Every row gives one point. Each copy is the shape, with its points in the same order, turned, moved and blurred by noise. Say if it was mirrored as well.

Shape:
0:  0.033  0.034 -0.003
1:  0.009  0.107  0.035
2:  0.020 -0.014 -0.020
3: -0.038 -0.062  0.016
4:  0.032  0.046 -0.034
5:  0.020 -0.025 -0.044
6:  0.026 -0.034 -0.024
7: -0.032  0.067  0.008
8: -0.044 -0.013  0.053
Copy 1 (9 x 3):
0:  0.018  0.025  0.043
1: -0.027  0.092  0.081
2:  0.025 -0.009  0.001
3: -0.033 -0.027 -0.051
4:  0.044  0.043  0.033
5:  0.047 -0.011 -0.014
6:  0.034 -0.024 -0.006
7: -0.023  0.079  0.015
8: -0.068  0.005 -0.016
Copy 1 is: only turned
Copy 2 (9 x 3):
0:  0.018  0.039 -0.033
1:  0.017  0.099  0.023
2:  0.005 -0.010 -0.053
3: -0.002 -0.070 -0.003
4: -0.008  0.056 -0.053
5: -0.012 -0.021 -0.073
6:  0.009 -0.028 -0.065
7: -0.027  0.050  0.023
8:  0.014 -0.030  0.042
Copy 2 is: only turned
Copy 3, 9 rows:
0:  0.017  0.022  0.025
1:  0.019 -0.005  0.107
2:  0.002  0.018 -0.025
3: -0.009 -0.056 -0.059
4: -0.007  0.049  0.031
5: -0.015  0.032 -0.039
6:  0.005  0.022 -0.043
7: -0.024 -0.023  0.064
8:  0.006 -0.077 -0.002
Copy 3 is: only turned

Shape:
0: -0.044  0.018  0.005  0.019
1:  0.031 -0.038  0.035  0.021
2: -0.034  0.056  0.032  0.017
3:  0.065  0.071 -0.030  0.045
4:  0.037  0.073 -0.048 -0.008
5: -0.020 -0.011  0.023 -0.051
6: -0.013 -0.047 -0.024 -0.071
7: -0.023 -0.034 -0.049  0.012
8:  0.077 -0.003  0.020 -0.043
9: -0.036  0.031  0.025  0.016
Copy 1 (10 x 4):
0:  0.028 -0.041  0.023  0.043
1:  0.015 -0.023  0.021 -0.050
2:  0.061 -0.013 -0.004  0.052
3:  0.035 -0.062 -0.090 -0.005
4: -0.004 -0.023 -0.084  0.026
5: -0.018  0.021  0.034  0.021
6: -0.074  0.012  0.027  0.012
7: -0.040 -0.069  0.018  0.023
8: -0.020  0.031 -0.031 -0.046
9:  0.041 -0.019  0.014  0.042
Copy 1 is: only turned
Copy 2 (10 x 4):
0:  0.016 -0.008  0.030  0.043
1:  0.056 -0.014 -0.018 -0.018
2: -0.001 -0.012  0.066  0.016
3: -0.063 -0.067 -0.017 -0.018
4: -0.087 -0.017 -0.011 -0.006
5:  0.021  0.067  0.018  0.004
6:  0.014  0.092 -0.037  0.019
7:  0.015  0.015 -0.041  0.058
8:  0.001  0.033 -0.034 -0.072
9:  0.014 -0.001  0.046  0.021
Copy 2 is: mirrored
Copy 3, 10 rows:
0: -0.032 -0.047 -0.016  0.001
1:  0.022  0.008  0.037 -0.034
2: -0.056 -0.059  0.016 -0.006
3: -0.068 -0.011 -0.026 -0.110
4: -0.098  0.015 -0.038 -0.059
5: -0.026  0.016  0.032  0.042
6: -0.012  0.056 -0.017  0.043
7:  0.002  0.004 -0.056  0.005
8: -0.039  0.073  0.046 -0.037
9: -0.027 -0.059  0.006  0.004
Copy 3 is: mirrored
Copy 4, 10 rows:
0:  0.014 -0.041 -0.046 -0.018
1:  0.038  0.010  0.031 -0.027
2:  0.036 -0.011 -0.074 -0.011
3:  0.083 -0.006 -0.021  0.083
4:  0.025  0.010 -0.037  0.094
5: -0.025  0.021 -0.026 -0.029
6: -0.072  0.011  0.006  0.009
7: -0.023 -0.060  0.015  0.014
8:  0.013  0.078  0.029  0.019
9:  0.025 -0.023 -0.056 -0.017
Copy 4 is: mirrored

Shape (12 x 6):
0:  0.075 -0.002 -0.035 -0.066  0.083 -0.047
1:  0.033 -0.045  0.011 -0.031 -0.036  0.012
2: -0.034  0.048 -0.025  0.011  0.033 -0.005
3: -0.006 -0.007  0.055  0.026 -0.022  0.014
4: -0.037  0.013  0.023  0.032 -0.009  0.004
5:  0.058  0.000 -0.055 -0.084  0.060 -0.029
6: -0.013  0.011  0.024  0.029 -0.025  0.073
7:  0.065 -0.038  0.028  0.001 -0.004  0.024
8: -0.055  0.076 -0.010 -0.007 -0.010 -0.022
9:  0.084  0.000  0.047 -0.029 -0.020  0.044
10: -0.052 -0.010  0.012  0.014 -0.036  0.046
11:  0.009 -0.021  0.076 -0.041 -0.002  0.062
Copy 1 (12 x 6):
0: -0.024 -0.022 -0.106  0.015 -0.091 -0.051
1:  0.011 -0.004  0.045  0.010 -0.065 -0.024
2: -0.012 -0.002 -0.067 -0.020  0.008  0.043
3: -0.056 -0.002  0.043 -0.007  0.015 -0.001
4: -0.035  0.002  0.004 -0.017  0.030  0.034
5:  0.012 -0.021 -0.085  0.028 -0.098 -0.032
6: -0.005  0.037  0.034 -0.023  0.048  0.008
7: -0.019  0.013  0.031  0.001 -0.033 -0.059
8: -0.019  0.005 -0.029 -0.021  0.003  0.092
9: -0.022  0.068  0.023  0.019 -0.051 -0.045
10:  0.014 -0.012  0.032 -0.010  0.044  0.031
11: -0.031  0.029  0.038  0.063  0.001 -0.018
Copy 1 is: mirrored
Copy 2 (12 x 6):
0:  0.000  0.071 -0.014  0.056  0.073  0.048
1: -0.058 -0.040  0.013  0.012  0.004  0.013
2:  0.022  0.060 -0.006  0.022 -0.061 -0.005
3: -0.003 -0.032  0.007 -0.032 -0.027 -0.041
4:  0.001  0.002  0.003 -0.020 -0.059 -0.022
5: -0.029  0.057 -0.019  0.085  0.050  0.055
6: -0.011 -0.028  0.040  0.009 -0.059 -0.063
7: -0.028 -0.032  0.041  0.002  0.035 -0.014
8:  0.039  0.019 -0.051  0.028 -0.086 -0.002
9: -0.006 -0.056  0.030  0.040  0.042 -0.036
10: -0.045 -0.022  0.003 -0.017 -0.078 -0.044
11: -0.043 -0.033 -0.010  0.014  0.015 -0.082
Copy 2 is: mirrored
Copy 3:
0: -0.045  0.088  0.025 -0.014  0.067  0.041
1:  0.023  0.018 -0.050 -0.020 -0.033  0.022
2: -0.044 -0.040  0.020  0.034  0.028 -0.023
3:  0.046 -0.026 -0.038  0.038 -0.014 -0.026
4:  0.016 -0.048 -0.008  0.039 -0.001 -0.037
5: -0.058  0.063  0.017 -0.027  0.043  0.039
6:  0.013 -0.031 -0.020  0.052 -0.070 -0.026
7:  0.030  0.060 -0.030 -0.001 -0.040 -0.013
8: -0.058 -0.075 -0.033  0.045  0.038 -0.029
9: -0.006  0.074 -0.067  0.018 -0.050 -0.007
10:  0.023 -0.071 -0.018  0.035 -0.048 -0.009
11:  0.034  0.007 -0.035  0.058 -0.060  0.055
Copy 3 is: mirrored
Copy 4, 12 rows:
0: -0.003  0.080  0.040 -0.051 -0.117 -0.034
1:  0.017 -0.038 -0.005 -0.042 -0.050  0.034
2:  0.001  0.046 -0.037 -0.002  0.005 -0.057
3:  0.010 -0.042  0.006  0.012  0.018  0.005
4:  0.005 -0.021 -0.024  0.010  0.024 -0.029
5:  0.007  0.074  0.006 -0.078 -0.106 -0.029
6:  0.059 -0.019 -0.036  0.017  0.030  0.020
7:  0.036 -0.021  0.026  0.006 -0.057  0.039
8: -0.026  0.035 -0.054 -0.036  0.046 -0.043
9:  0.040  0.006  0.037 -0.023 -0.030  0.078
10:  0.040 -0.046 -0.053 -0.008  0.026 -0.016
11:  0.080 -0.036  0.039 -0.038  0.010  0.017
Copy 4 is: only turned

Shape (9 x 6):
0:  0.000  0.031 -0.019 -0.023  0.040 -0.048
1: -0.032 -0.006 -0.015  0.011 -0.001  0.029
2:  0.001 -0.011  0.091  0.078 -0.026 -0.042
3:  0.041 -0.074  0.049  0.007 -0.007  0.028
4: -0.061 -0.007 -0.012 -0.057 -0.057  0.012
5:  0.035  0.002  0.039  0.019  0.017  0.017
6: -0.019  0.000 -0.056  0.042  0.064  0.061
7: -0.015  0.005  0.002 -0.057  0.077  0.028
8:  0.043 -0.007  0.058 -0.043 -0.014  0.024
Copy 1:
0: -0.022 -0.052  0.075 -0.004  0.008 -0.006
1:  0.027 -0.004  0.013 -0.011  0.038 -0.031
2: -0.050  0.042 -0.006 -0.092 -0.041 -0.044
3:  0.006  0.069 -0.011  0.037 -0.038 -0.035
4:  0.034 -0.033 -0.040  0.001  0.056  0.033
5: -0.027  0.052  0.031  0.001  0.000 -0.042
6:  0.053 -0.001  0.058  0.019  0.046 -0.109
7:  0.047  0.005  0.089  0.031  0.017  0.001
8: -0.031  0.074  0.015  0.026  0.017  0.027
Copy 1 is: mirrored
Copy 2, 9 rows:
0: -0.023 -0.051  0.045 -0.002  0.025  0.035
1:  0.002  0.004 -0.007  0.003  0.010 -0.029
2: -0.081  0.057 -0.059  0.035  0.010  0.062
3: -0.008  0.025 -0.074 -0.043 -0.048  0.023
4: -0.050  0.001  0.034 -0.016 -0.035 -0.077
5: -0.021 -0.021 -0.060 -0.014  0.012  0.024
6:  0.076 -0.022 -0.019  0.006  0.057 -0.027
7:  0.006 -0.041  0.009 -0.079  0.035 -0.002
8: -0.061 -0.030 -0.057 -0.052 -0.030  0.012
Copy 2 is: mirrored

Shape (13 x 8):
0:  0.008  0.007 -0.005 -0.020 -0.008  0.056  0.035  0.008
1: -0.057  0.004  0.010  0.083  0.009 -0.034  0.007  0.042
2:  0.027 -0.051 -0.022  0.008 -0.001 -0.022 -0.006  0.053
3:  0.034 -0.002  0.006  0.025 -0.012 -0.032  0.033  0.042
4:  0.040  0.020  0.063 -0.005 -0.025 -0.048  0.005 -0.030
5:  0.013  0.008 -0.008  0.021 -0.042  0.006 -0.024  0.036
6: -0.006  0.014 -0.017 -0.008 -0.022 -0.039  0.033  0.029
7:  0.034 -0.022  0.031  0.001 -0.032 -0.040  0.009  0.005
8:  0.031 -0.196 -0.007 -0.018  0.019 -0.036  0.031  0.030
9:  0.028  0.026  0.075 -0.017 -0.021 -0.026  0.006  0.036
10:  0.036 -0.022 -0.021 -0.007  0.024  0.037  0.011  0.040
11:  0.033  0.000 -0.006 -0.004  0.017 -0.043  0.008 -0.002
12: -0.146  0.017 -0.022 -0.001  0.069 -0.039  0.003  0.035
Copy 1, 13 rows:
0: -0.005 -0.047 -0.013  0.051 -0.002  0.020  0.005  0.045
1:  0.056 -0.006 -0.091 -0.035 -0.029 -0.005  0.008 -0.033
2:  0.012 -0.040 -0.049 -0.027 -0.020 -0.038  0.059  0.043
3: -0.005 -0.049 -0.038 -0.017 -0.073  0.007  0.037  0.016
4: -0.033 -0.024  0.037 -0.030 -0.067  0.018 -0.009 -0.023
5:  0.044 -0.016 -0.005  0.007 -0.038 -0.021  0.036  0.024
6: -0.009 -0.036 -0.035  0.016 -0.034  0.004  0.054 -0.017
7: -0.019 -0.056  0.010 -0.036 -0.047 -0.009  0.025 -0.003
8: -0.030 -0.145 -0.034 -0.116  0.057 -0.033  0.085  0.071
9: -0.013 -0.062  0.007 -0.003 -0.087 -0.030 -0.023 -0.007
10: -0.012 -0.033 -0.039  0.022 -0.009 -0.012  0.013  0.080
11: -0.042 -0.016 -0.025 -0.025 -0.038  0.000  0.028  0.012
12:  0.002  0.002 -0.133  0.013  0.057 -0.033 -0.010 -0.085
Copy 1 is: mirrored
Copy 2:
0: -0.016  0.005  0.018  0.010 -0.046  0.013 -0.035 -0.038
1:  0.014  0.008 -0.078  0.063  0.027  0.011  0.019 -0.003
2:  0.044  0.026  0.013  0.033  0.013  0.021 -0.035  0.042
3:  0.059 -0.011 -0.009  0.039  0.019 -0.008 -0.036 -0.006
4:  0.079 -0.029 -0.011 -0.049  0.021 -0.011 -0.018 -0.052
5:  0.038 -0.020  0.005  0.016 -0.013 -0.008  0.012  0.020
6:  0.040  0.016  0.018  0.028  0.035 -0.018  0.001 -0.030
7:  0.071  0.000 -0.006 -0.026  0.019 -0.014 -0.039 -0.006
8:  0.040  0.121 -0.011 -0.026  0.048  0.025 -0.139  0.086
9:  0.097 -0.012 -0.015 -0.002 -0.026 -0.010 -0.014 -0.046
10:  0.013  0.011  0.025  0.019 -0.024  0.058 -0.048  0.005
11:  0.044 -0.007  0.020 -0.005  0.036  0.032 -0.020 -0.022
12: -0.018  0.096 -0.055  0.053  0.029  0.058  0.083 -0.055
Copy 2 is: only turned
